Every row gives one point. Examples show where two turns around zero, p and q, send a point. Write where each new point lands after one turn and then the other. Backwards means that the second turn is done in reverse. Each puzzle has new turns, and all numbers are rounded.

Turn p:
+0.24; -0.04 -> +0.19; +0.16
+0.22; +0.17 -> +0.02; +0.28
-0.45; -0.14 -> -0.19; -0.43
Turn q:
+0.15; +0.36 -> +0.39; +0.03
-0.19; -0.36 -> -0.41; +0.01
+0.18; -0.24 -> -0.14; -0.27
-0.14; +0.23 -> +0.14; +0.23
Where do these land?
q, then p: -0.30; -0.14 -> -0.33; -0.06
p, then q: +0.46; +0.06 -> +0.46; -0.06
p, then q: -0.15; +0.09 -> -0.12; +0.12

Turn p:
+0.30; +0.15; -0.38 -> -0.03; -0.16; -0.48
+0.16; +0.17; +0.23 -> -0.03; +0.32; -0.07
-0.30; +0.13; +0.15 -> -0.24; +0.06; +0.26
-0.15; -0.45; +0.00 -> +0.31; -0.22; +0.29
Turn q:
-0.31; +0.00; +0.32 -> +0.04; +0.17; +0.41
-0.34; -0.30; -0.26 -> -0.47; +0.24; +0.00
+0.45; +0.02; -0.04 -> +0.13; -0.37; -0.23
-0.10; +0.31; -0.13 -> +0.18; +0.26; -0.15
+0.30; -0.03; +0.10 -> +0.10; -0.30; -0.03
Where do these land?
q, then p backwards: +0.21; -0.29; -0.26 -> -0.05; +0.26; -0.36
q, then p backwards: -0.03; +0.08; +0.31 -> -0.12; -0.27; +0.13
p, then q: +0.21; -0.02; -0.36 -> -0.32; -0.07; -0.26
p, then q backwards: +0.01; +0.34; -0.06 -> -0.08; -0.17; -0.29
q, then p: -0.40; -0.10; +0.36 -> -0.12; +0.48; +0.22

Turn p:
-0.20; -0.03; +0.10; +0.17 -> -0.13; +0.23; +0.10; +0.01
+0.19; -0.01; -0.02; +0.34 -> -0.01; -0.06; +0.28; +0.26
-0.14; +0.37; +0.19; +0.12 -> +0.17; +0.23; +0.28; -0.21
-0.40; +0.08; -0.66; +0.05 -> +0.35; +0.42; -0.40; +0.38
-0.03; +0.13; +0.15; -0.19 -> +0.05; -0.02; -0.02; -0.27
+0.17; -0.09; +0.17; -0.21 -> -0.12; -0.25; -0.04; -0.18
+0.41; -0.44; +0.05; -0.27 -> -0.30; -0.55; -0.20; +0.03
Turn q:
+0.04; +0.41; +0.41; -0.17 -> -0.16; -0.32; +0.26; +0.41
+0.05; -0.07; +0.22; -0.02 -> -0.11; -0.18; +0.09; -0.07
-0.25; -0.13; -0.05; +0.05 -> -0.06; +0.01; -0.28; -0.06
+0.04; +0.13; -0.34; +0.25 -> +0.39; +0.19; -0.09; +0.04
+0.08; +0.36; -0.20; -0.19 -> +0.06; +0.24; +0.15; +0.36
+0.04; -0.71; -0.04; +0.07 -> -0.14; +0.07; -0.13; -0.69
Where do these land?
q, then p: -0.23; +0.20; +0.28; +0.00 -> -0.23; +0.14; -0.02; +0.31
q, then p backwards: +0.67; -0.02; +0.26; +0.15 -> +0.39; +0.46; +0.37; +0.18
p, then q backwards: -0.07; -0.11; -0.76; +0.22 -> -0.37; +0.64; -0.30; +0.08
q, then p backwards: -0.05; -0.02; +0.25; -0.11 -> +0.16; -0.20; +0.12; +0.01
q, then p: +0.05; +0.16; -0.13; -0.14 -> +0.07; +0.08; +0.23; -0.02
q, then p backwards: -0.13; -0.26; -0.06; -0.08 -> -0.19; -0.11; +0.13; -0.17
p, then q backwards: -0.23; +0.06; +0.16; -0.03 -> +0.06; -0.21; -0.16; -0.10
